Each row is a point. To make a cloud, some directions were put in groups of two or more. Within a group, all points are equally far from the middle, so they leave a hole (a ring in 2 directions, a hollow ball in 3). The other directions are filled evenly. Then the cloud was stretched, turned, moved and blurred a little. Count the holes, and give their numbers of directions, smallest first.

Cloud (14 x 2)
0: -.10 -.27
1:  .12 -.29
2: -.21  .67
3:  .55  .40
4: -.46  .18
5:  .11  .76
6:  .51  .49
7: -.39  .50
8:  .50 -.04
9:  .31 -.23
10:  .31 -.23
11:  .58  .24
12:  .32 -.22
13: -.07 -.28
Holes: 1 (2)

Cloud (22 x 3)
0: -.13  .50 -.30
1: -.10 -.54  .46
2:  .55  .43 -.16
3: -.42 -.39 -.11
4: -.28 -.16  .69
5:  .25  .70 -.02
6: -.04 -.30 -.46
7:  .36 -.21  .57
8: -.49 -.03  .49
9:  .07  .55 -.33
10: -.47  .11 -.18
11: -.45 -.43  .18
12: -.53  .21  .23
13:  .36 -.18 -.43
14:  .61 -.14  .01
15: -.36  .50  .22
16:  .24  .69  .31
17: -.09  .08 -.53
18:  .14 -.57 -.13
19: -.33 -.54  .25
20:  .30  .61 -.21
21:  .65  .11  .20
Holes: 1 (3)

Cloud (32 x 4)
0:  .32  .19 -.18  .55
1:  .43  .59  .07  .28
2:  .52  .04  .60  .27
3: -.12 -.17  .49 -.50
4: -.22  .14  .68 -.39
5:  .51 -.39  .72  .45
6:  .06  .37  .40 -.39
7: -.30  .31 -.37  .87
8: -.31 -.53 -.14  .40
9:  .25  .34 -.61  .74
10: -.08 -.19  .03 -.54
11: -.31 -.27 -.21 -.37
12: -.16  .29 -.36 -.51
13:  .08 -.53  .63 -.10
14:  .06 -.64 -.20 -.37
15: -.13  .19  .38 -.30
16: -.36  .37 -.48 -.27
17:  .84 -.19 -.12  .02
18:  .03  .54  .00  .90
19: -.32 -.37  .57 -.17
20:  .15  .56 -.11  .71
21:  .40 -.43  .02  .14
22: -.14 -.16  .02  .10
23:  .19  .40  .36 -.18
24:  .31 -.23  .26  .88
25: -.42  .13  .02 -.38
26:  .69  .36  .12 -.22
27: -.02  .13 -.05  .37
28:  .10  .08 -.48 -.09
29: -.06  .21 -.15 -.14
30:  .10  .75  .42  .47
31: -.02  .13  .40  .22
Holes: 0
